Rows are points. The window is the flat piece filled in between its corners: a triangle in 3 columns, a solid with four corners in 4, and so on. A path goes straight from each point to the next, and from the last back to the first. After which points does the path pass through the window?

Window (4 x 4):
5; 14; -26; 10
-2; 60; -16; 14
-31; -31; -12; -7
4; -2; 1; 8
Path:
(1): 6; 28; -16; 39
(2): -17; 5; -8; 30
(3): -5; 16; -4; -28
(4): 7; 1; -3; -7
(5): -1; -1; -1; 17
(6): -26; 32; -16; 36
(7): -4; 49; -22; -8
(8): 12; 41; -28; -10
(9): -18; 39; -30; 38
(10): -20; 6; -29; 37
(11): -7; 15; -26; -23
(12): 17; 34; -15; -11
Through the window after points: 4

Window (6 x 6):
7; 15; 60; 25; 15; -13
45; -10; 15; 17; -20; -8
21; -4; -1; -20; -26; 1
11; 18; -35; 9; -24; 5
-13; -3; -52; 23; 22; 7
-10; -15; -3; 14; -21; -10
Path:
(1): 12; -3; 2; 36; -8; 19
(2): 8; 0; 35; 17; -8; 24
(3): 15; 8; 9; -2; -2; -45
(4): 17; 17; 5; 0; -19; -39
(5): 16; -6; 21; 8; -23; 11
(6): -9; -3; -12; 16; -7; 25
(7): 7; 6; -23; 2; 4; -30
(8): 10; 6; 10; 3; -8; -25
(9): 12; -5; 19; 8; -14; 20
(10): 11; 6; 10; 22; -8; 17
(11): 15; 10; 1; 18; -4; -19
(12): 16; -3; -2; 13; -3; -38
Through the window after points: 2, 8

Window (8 x 8):
-10; -1; -37; 8; 16; -31; -24; -7
-25; -29; 0; -49; 5; -10; 30; 20
-16; 35; -22; -3; 34; -5; -18; -15
-15; 4; -23; -8; 9; 41; -5; -10
-15; 3; 17; 20; -19; 40; 60; 4
-39; -29; 19; -17; 11; 2; 11; 4
-53; 15; -8; -22; -50; 12; 14; 12
24; 35; -6; 29; 9; -1; -32; 1
Path:
(1): -10; -2; -11; -2; -11; -8; 2; -16
(2): -11; 9; -9; -15; -15; 6; 17; -30
(3): -29; 10; -18; 11; -1; 15; -3; 48
(4): -36; -8; -19; -9; 20; 3; 11; 52
(5): -19; -19; 1; -31; 1; -11; 15; -5
(6): -22; -11; -3; -35; -19; 2; 23; -36
(7): -51; -10; -13; -8; 20; 9; 11; 33
(8): -35; 3; -17; -6; -10; 18; 14; 31
(9): -18; -12; 17; -15; -33; 3; 18; -34
(10): -14; 2; 11; -1; -22; 21; 39; -18
(11): -24; 6; 6; 13; -13; 30; 38; 16
(12): -20; 9; -16; 18; 8; 16; 0; 29
(13): -2; 12; 1; 4; -2; 2; 14; -21
(14): -1; 15; -9; -17; 9; -4; -5; -32
(15): -39; 33; -28; 13; 38; 9; -15; 22
(16): -21; -10; -30; 11; 17; 8; -12; 48
Through the window after points: 4, 10, 12, 14

Window (9 x 9):
5; -19; 7; 30; -35; 32; -3; 33; -4
-9; -36; -14; 35; 8; 32; -2; 4; -2
-22; 11; 32; -43; 9; -40; -13; -2; 13
-18; 22; -43; 5; -9; -7; -21; -25; 15
1; -29; -15; -7; -11; 54; -5; 33; -6
9; -8; 8; -33; -6; -38; -39; -24; 2
-5; 32; 17; -27; 25; -39; -60; -8; 7
19; -16; -17; 8; 2; 2; 7; 35; -3
25; -6; 6; 8; -2; 40; 12; 4; 4
Path:
(1): -1; -15; 4; 6; 11; 6; -27; 0; 35
(2): -4; 7; -6; 2; 6; 3; -12; 4; -45
(3): -5; -3; -2; 3; 7; 12; 0; 7; -29
(4): 8; -12; -3; 9; 2; 11; -13; 25; 40
(5): 6; -11; -14; 3; -11; 13; -22; 8; 20
(6): 1; 1; -13; 2; -1; 10; -16; 5; -22
(7): 9; 10; -9; -14; -4; 26; 6; -7; -48
(8): 3; -14; -5; 4; -3; 17; -16; 13; 29
(9): -10; -2; -12; -7; -4; -15; -34; -1; 28
(10): -20; 19; -22; -15; -5; -18; -20; -16; -42
(11): -3; 19; 10; -14; 10; -17; -36; -6; -10
(12): 0; 8; 9; -14; 12; -18; -41; 4; 19
(13): -5; -24; -13; -6; -3; 9; -15; 7; 52
(14): 0; -4; -6; -1; -8; 9; 2; 8; -27
(15): 0; -18; -8; -2; -8; 20; 10; 11; -28
(16): 3; -25; -8; 1; -10; 20; 6; 26; 25
Through the window after points: 1, 7, 11

Window (11 x 11):
-2; 32; 23; 16; 32; 36; 12; 32; -1; 0; 20
-8; -12; -1; 40; 22; -5; 49; 36; -21; -46; 23
22; -16; 32; 13; 9; 12; 6; 9; 27; -24; 1
-26; 48; 20; 56; -25; -24; 40; 16; 14; -7; -22
-7; -16; -19; 19; 23; -44; 1; 26; -4; 14; -7
-19; -14; 35; -16; 2; 43; -17; 6; -31; -33; -3
19; -2; -31; 38; 60; 13; -9; 14; -43; -5; 21
26; -15; 8; -40; -20; -46; 22; -4; -53; 9; -33
10; -9; 3; -23; 3; 10; 3; -2; 56; -21; -15
2; -19; 10; 9; -20; 19; 24; 20; 28; -10; -19
-20; -5; -1; 20; 38; 0; 10; -9; 26; 25; -6
Path:
(1): -10; -9; 18; -4; -5; 23; -3; 8; -11; -20; 10
(2): -2; -24; 0; 0; 10; 16; -2; -1; 2; 3; 39
(3): 10; -5; 10; -4; 40; 20; 3; 19; -2; -18; -19
(4): 0; -8; 7; 21; 34; 11; 16; 22; 22; -26; -24
(5): -11; -3; 10; 18; -10; 24; -1; 2; 32; -2; 45
(6): 1; 10; 3; 17; -11; -2; 12; -3; -2; 12; 43
(7): -7; 18; 16; 21; 47; 17; 17; 35; -3; -14; -39
(8): 4; -2; 15; 11; 17; 16; 17; 11; 13; -15; -18
(9): -8; 8; -2; 0; -22; 15; 6; -1; 9; 3; 44
(10): 2; 10; 7; 10; 2; 11; 8; 9; -12; -6; 21
(11): -1; 4; 20; 8; 32; 9; 25; 32; -7; -11; -13
(12): -2; -10; 9; 5; 23; -5; 20; 16; -1; -4; -23
(13): 4; -6; 3; 5; 2; -12; 12; -7; -7; 5; 9
(14): -7; 8; 7; 23; -16; 2; 16; -7; 6; -6; 30
(15): 3; 1; 15; 28; 21; -7; 23; 30; 4; -20; -23
(16): -5; -9; 21; 0; 13; 22; 2; 12; -10; -21; -20
Through the window after points: 6, 10, 12, 14, 16

Window (12 x 12):
18; -19; -2; 35; -26; 8; 5; -60; 18; -21; 7; 1
10; -24; 33; 36; -8; 46; -8; 18; -1; -22; -10; 2
33; -4; -22; 51; 37; 28; -36; 38; -1; -25; 21; 19
7; -11; 35; 12; 17; 12; 3; -29; 19; 0; 3; -8
-8; -19; -30; -25; -2; -2; -2; 0; -1; 4; -13; 21
40; 9; -13; 23; 8; 20; -47; 16; -50; -5; 20; 12
-38; 0; -19; -22; -29; -40; 10; -3; 16; -6; 20; -3
-48; 3; -25; -21; -6; -1; 56; 0; -4; 2; 21; 9
2; -22; 9; 45; -21; -29; 7; -43; -5; 22; -11; 10
11; -37; 18; 38; -5; 51; -26; -10; 17; 23; 14; -11
30; -8; 0; 11; -35; -15; 24; -22; 21; 24; -2; -4
-42; 37; -27; -20; -23; -10; 16; -8; 15; 13; -6; 22
Path:
(1): 4; -20; 23; 17; -19; 13; -4; -8; 0; 10; 19; 36
(2): 19; -10; 3; 9; -37; -10; 11; -16; 24; 8; 12; 18
(3): -6; 1; -16; 6; 8; -8; 17; -12; -8; 19; -18; -42
(4): 7; -5; -6; 28; 0; 7; 1; -1; -3; 3; -24; -29
(5): 13; -22; 15; 13; -22; 9; -30; -13; 10; -4; 26; 56
(6): 0; -16; 26; 13; -22; 11; 5; -29; 11; 1; 29; 48
(7): -3; 10; -20; 21; 1; -1; 2; 2; 5; -1; 0; -26
(8): -16; -16; -15; 19; 0; -5; 18; -28; -8; -5; -19; -42
(9): -5; -4; 8; 1; -28; 3; 7; -5; 42; 9; 23; 58
(10): 1; -8; -1; 4; -15; 9; 0; -13; 13; -6; 23; 22
(11): -4; 8; -20; 6; -1; 14; 1; -7; 2; -14; -16; -33
(12): 6; -13; -15; 33; -1; 20; 9; -26; 17; 6; -11; -29
(13): -8; -18; 10; 15; -15; 9; 2; -12; 25; 7; 10; 18
(14): -4; -21; -1; 0; -11; 8; -5; -11; 10; -5; 5; 42
(15): -4; -7; -28; -6; -4; 0; 4; -5; -2; 7; -10; -13
(16): -2; -3; -12; 32; -3; 7; -3; -12; 2; -3; -24; -27
Through the window after points: 2, 14, 16

Window (12 x 12):
-38; 22; -15; -17; 52; 12; 23; 4; 12; 6; 30; -7
27; 17; 32; -19; 15; 29; -17; -18; 17; -20; -13; 19
-8; 19; 3; -10; -27; -2; 13; 29; -24; 6; -14; 2
-38; -8; -60; -35; -7; 4; -12; -12; -10; 28; 3; 3
2; 22; 4; -15; 31; -20; 9; 31; 21; 16; -5; 10
-16; -33; -11; -16; 22; 25; 21; 32; -6; -12; 32; -5
-22; -3; -28; -27; -13; 2; 13; 9; 19; -6; -23; -17
-38; -12; 9; -22; 11; -41; 17; -26; 24; -6; -11; -20
-13; 23; -17; 39; -2; -10; -29; 12; 16; -19; -3; -4
0; -18; 19; 48; 2; 26; 40; -31; 24; 4; 14; -3
-10; -42; -36; 14; -17; 18; 19; 9; -54; -7; -28; -18
24; 28; -20; -5; 18; 7; -3; -10; -3; -38; 21; 15
Path:
(1): -20; -11; -23; -8; -2; 8; 17; 11; -4; -14; -17; 9
(2): -21; 12; -7; 2; 16; 3; 15; 7; 3; -11; -6; 24
(3): 13; 4; 4; -9; 5; 2; 9; 20; -3; 7; 11; -46
(4): 10; 1; -19; -13; -4; 5; -3; -4; -2; 9; 13; -43
(5): -29; -1; -13; -13; 11; 1; 9; 13; 2; -18; -16; 20
(6): -30; -4; -10; -6; 8; 5; 11; 8; 6; -19; -11; 38
(7): 9; 3; -7; -20; 4; 7; 7; -14; -5; 11; 7; -26
(8): 4; 4; 2; -29; 12; 13; 4; 2; 5; 3; 3; -24
(9): -13; 0; -11; -18; 17; 11; 21; 0; 5; -9; -2; 20
(10): -38; 2; -11; 11; -8; 4; 27; 16; 8; -5; -2; 29
(11): -2; 2; -14; -1; 3; 0; 4; 6; -5; 5; 3; -23
(12): 8; 9; -17; -9; 29; 4; -3; 11; 12; 23; 21; -48
(13): -31; 13; -12; -12; 28; 8; 18; 3; 4; -5; 10; 10
(14): -35; 3; -18; -5; 4; 0; 6; -4; -1; -4; -8; 33
(15): 10; -1; -21; -10; -11; 7; 0; 5; -3; 17; 12; -45
(16): -2; -11; -22; -7; -1; 6; 3; 4; -14; 9; -2; -31
Through the window after points: 12, 14, 16

Window (14 x 14):
-24; 4; -18; 35; 22; 0; -13; -38; -20; -6; -25; -10; 15; -10
5; 12; 38; 47; -14; -3; -16; 21; 30; 4; 3; -5; 18; -22
-17; -2; 22; 9; 16; 16; 32; -3; 1; 24; -54; 4; 6; 2
-38; 7; 36; 27; -15; -16; 16; -4; 2; 1; -1; -14; -25; -16
-14; 2; 31; -31; -3; -11; -29; -27; 14; 6; -15; -41; -12; -27
-18; -4; -12; -18; 4; -2; -14; -44; 19; -13; 6; 27; -3; -3
-24; -11; -13; -15; 17; -20; 4; 11; 6; -28; 4; 17; 22; 11
9; -4; -42; -5; 18; -22; -19; 8; 29; -32; -1; -36; -20; -30
-14; -17; -16; 21; 2; -21; 30; -27; 8; -60; -18; -8; 3; -4
-30; -7; 38; 28; 28; -3; -32; -8; -1; -49; 9; 32; -7; -2
25; 20; -7; -9; -42; 9; 17; 49; -11; -10; 8; 6; 15; 4
2; 51; -4; 3; -3; -4; 14; 31; 11; -39; 0; -33; 7; -26
-15; 28; 22; 1; -27; -34; -32; 28; 16; -22; -4; 27; -11; -22
32; 3; -4; -38; -2; -37; 1; 5; 8; 6; 14; 25; -1; 14
Path:
(1): -12; 19; 0; 20; -20; -12; -15; -8; 22; 0; -26; -6; 1; 40
(2): -9; -9; 12; -4; 26; 8; 24; 2; -21; -12; -9; 0; 7; -54
(3): -10; -1; 2; 0; 10; -14; 15; 12; -5; -18; -1; 33; 11; -42
(4): -13; 9; -2; 13; -5; -10; -18; 4; 16; -24; -2; -11; -3; 40
(5): -6; 40; 11; 22; -2; -8; -16; 15; 34; -27; -2; -25; -5; 23
(6): -3; 7; -8; -7; 2; -8; 21; 11; -9; -29; -5; -5; 10; -48
(7): -7; 6; -2; 3; 4; -15; 5; 4; 1; -21; 2; 18; 5; -19
(8): -10; 14; 8; 7; -18; -11; -11; 11; 21; -15; -4; 1; -6; 23
(9): -26; 3; -9; 17; 10; -7; 2; -10; 15; -7; -30; -25; -10; 35
(10): 14; -5; 8; 6; 10; 5; 5; 0; -7; -17; 14; 5; 18; -58
(11): -11; -1; 21; 10; 5; -9; -2; -9; -3; -6; -7; 35; 26; -55
(12): -17; 11; 13; 8; -6; -3; 6; -2; 8; -16; -10; -11; -9; 23
(13): -5; 22; 6; 9; -8; -7; -6; 5; 9; -12; -9; -13; -6; 0
(14): 2; 7; 9; 6; 2; -6; 12; -1; 1; -12; -4; 2; -1; -49
(15): -13; -22; 0; 3; 16; -13; 11; -3; 7; -15; -4; 6; 6; -47
(16): -1; 26; 2; 6; -9; 2; -6; -13; 11; -13; -11; -30; -4; 41
Through the window after points: 1, 5

Window (14 x 14):
-32; -3; 37; -21; -17; 10; 13; 7; -3; -6; 13; 1; 36; -3
-11; -34; 9; -11; -4; -9; 17; 0; 0; 13; 11; 20; 8; -15
8; -1; 33; 8; -4; -9; 5; 0; -6; 17; -10; 21; 20; 7
-16; 31; -37; 7; -8; -48; -25; 15; -2; -28; -9; 34; 28; -39
14; -7; -15; -20; -31; 7; 17; -8; -6; 8; 14; 3; 8; 20
5; 4; -15; -2; -17; -20; -7; -18; -46; -27; -31; -60; -34; 19
-31; 16; -22; 5; 16; -26; -23; -8; 24; -10; -45; 25; 46; -27
-29; 20; -14; 8; -19; -16; -5; -26; -16; 12; -17; 44; 20; -31
8; 2; 8; -6; 13; 26; 32; 1; -20; 4; -19; 10; 2; -3
5; 25; -18; 4; 25; -27; 6; -34; -28; -26; -5; -54; -19; 22
2; -11; 29; -10; -14; -1; 30; -14; 10; -27; 0; 12; -14; 18
-25; -21; 17; 21; -8; 6; 32; -3; -26; -8; -10; 3; 29; 22
-27; 5; 13; 8; 1; 11; 19; 19; 26; 14; 3; 9; 2; 7
-13; 14; -17; 30; 12; 1; -34; -13; 6; -20; -14; 9; 22; -29
Path:
(1): -2; 12; 3; 14; -16; -21; 18; -2; 9; 5; -9; -15; 10; -9
(2): 5; 5; 12; 13; -18; 3; 21; -25; -4; -3; -34; -51; 18; -12
(3): -7; 2; -15; -8; -7; -15; -6; -6; -19; -15; -12; -1; -7; 11
(4): -5; -8; -6; -6; -10; 4; -9; -2; -12; -10; -11; 0; -7; 15
(5): -4; 17; -7; 3; -18; -41; 33; -21; -19; 4; -3; -19; 17; -28
(6): -5; -4; 10; 14; -24; -15; 23; -7; -9; 0; -14; -8; 7; -11
(7): -21; 6; -16; -31; 29; -5; -14; -6; -12; -3; 9; 29; 7; 15
(8): -22; -9; -2; -3; -1; -5; -17; -13; -28; -26; -10; 23; 10; 12
Through the window after points: 2, 4

Window (14 x 14):
13; 19; -25; 32; -11; -3; 28; 1; 36; -30; 0; 4; 7; 20
10; 4; 16; -5; 16; -10; 25; -10; -43; -59; 22; 11; -26; 38
2; -42; 44; 22; 40; 23; -2; 20; 5; -6; 1; 5; -5; -27
1; -11; 5; 38; -22; -13; -23; -4; 9; -35; 33; 3; -38; 11
23; 7; 11; -7; -41; 2; 38; 28; -28; -14; 19; -6; -13; -23
-33; 38; -15; -10; -24; -20; -5; 41; -20; 14; -20; -5; -9; 36
14; 5; -11; 7; 34; 9; 47; -9; -18; -24; -22; -17; -32; -29
-19; -11; -5; -8; 47; -11; -22; -22; -17; 5; 15; -25; 20; 2
-17; 18; -1; -18; 0; -6; 25; 37; 31; -20; -2; 26; -10; -13
-16; 4; 50; 7; -2; -35; 21; -35; -1; -13; 5; -14; 19; 0
0; -19; -9; 12; -1; 0; 8; 2; 60; 10; -21; -10; -33; 22
-23; 17; -32; 10; 7; -15; 9; 32; 10; -28; 3; -50; -3; 34
17; 38; -4; 4; -36; 24; -24; -3; 32; -14; 6; -14; -43; 3
12; -37; -24; 12; 8; -8; 2; -3; -17; -50; -28; -20; 23; 4
Path:
(1): 33; 23; 8; 6; 14; -19; -5; 24; 7; -7; -14; -19; -18; 4
(2): -17; -17; 11; 5; 3; 8; 8; 0; -6; -18; 10; -6; -10; -5
(3): -30; 5; 9; 8; -9; 20; 14; -5; 4; -10; 21; -5; -22; -2
(4): 21; 7; 10; 12; 9; -22; 5; 20; 14; -10; -2; -7; -17; 5
(5): 29; 13; 4; -12; -3; -41; 19; 30; 20; -13; -2; 6; 7; -10
(6): -47; 10; -7; 0; 3; 29; 19; 16; 15; -29; 3; 12; -25; 5
(7): -19; -2; -1; 8; -5; 24; 14; 5; 13; -15; 7; 10; -20; -11
(8): 23; 15; 8; 3; -1; -11; -6; 15; 19; -16; -6; -15; -14; 7
(9): 33; 9; -4; 18; 27; -25; 6; 37; 1; -18; -1; -12; -5; 14
(10): -53; 3; -22; 14; -36; 15; 10; -22; 26; -33; 13; -22; -11; 18
(11): -34; 5; -12; 2; -28; 43; 16; 5; -4; -38; -16; -5; -22; 9
(12): 23; 11; -7; 3; 4; -37; -1; 3; 13; -6; 3; -15; -8; 12
(13): 44; 1; 9; 12; 12; -42; 2; 13; -8; -25; 13; -24; -6; -6
(14): -19; -7; -4; 5; 2; 4; 13; 3; -5; -27; -7; -11; 1; 14
(15): -16; 4; -21; 13; -19; 10; 32; -2; 3; -17; 13; -15; -15; 16
(16): 32; 16; 3; 17; 30; -22; 0; 14; 24; -35; -20; 3; -3; -4
Through the window after points: 5, 7, 9, 13, 15

Window (14 x 14):
1; -29; 27; -28; -1; 8; 10; -15; 12; 3; -44; 8; 3; -15
-33; 37; -12; -8; 14; -14; -17; -25; -5; 2; 0; -36; 25; -17
17; 22; -10; -23; -17; -5; 4; 30; -4; 8; -15; -4; -37; 5
-2; 5; 14; 37; 7; 27; -10; 8; -8; -24; -1; -23; -3; 6
5; -9; 37; 0; 11; 15; 12; 0; -43; -12; -8; 8; 14; 11
-26; -4; -12; 7; 16; 25; 9; -6; -4; 52; 3; 10; -28; -12
-10; -7; 12; -32; -5; 1; 23; 23; 1; -50; 12; -24; -20; 1
-60; -19; 29; 40; -33; 5; -4; 14; -35; 19; -8; -4; 10; -26
13; 22; 14; 45; -16; -12; 36; 5; -24; 3; 42; -1; -26; -22
-37; -27; 6; 26; -20; -28; -19; 50; 17; 39; 22; 6; -10; -23
14; 15; -13; -6; -22; 9; 7; -2; 15; 47; 13; 13; 30; -19
-22; -44; 0; 6; 16; 12; 8; 25; -20; -15; -34; -20; -8; -13
-28; 17; -19; -17; 10; -4; 25; -33; -16; -14; -14; 21; 0; 11
-2; -45; -5; -4; -29; -8; -36; -9; -4; 3; 44; -4; 14; -2
Path:
(1): -15; 7; -6; 12; -1; 17; -21; 2; -14; 15; 2; 35; -13; -41
(2): -6; -17; -1; -4; -6; 9; -5; 4; -25; -21; 5; 9; -9; -33
(3): -26; -9; 22; -3; -7; -13; 27; 15; 1; 30; -8; -23; 13; 28
(4): -23; -4; -9; -4; -8; -17; 39; -18; -8; 8; -8; -14; 4; 32
(5): -19; 12; -7; -7; 12; 14; -9; -10; -13; -13; -3; 27; -6; -24
(6): -6; 13; 10; -7; -1; 8; -8; 9; -16; -7; 17; 31; -8; -33
(7): -16; -11; -2; 7; -14; -1; 18; -3; 7; 30; -1; -30; -3; 14
(8): -16; -13; 7; 13; -3; 1; 10; 3; -11; 27; -9; -9; 0; 3
Through the window after points: 4
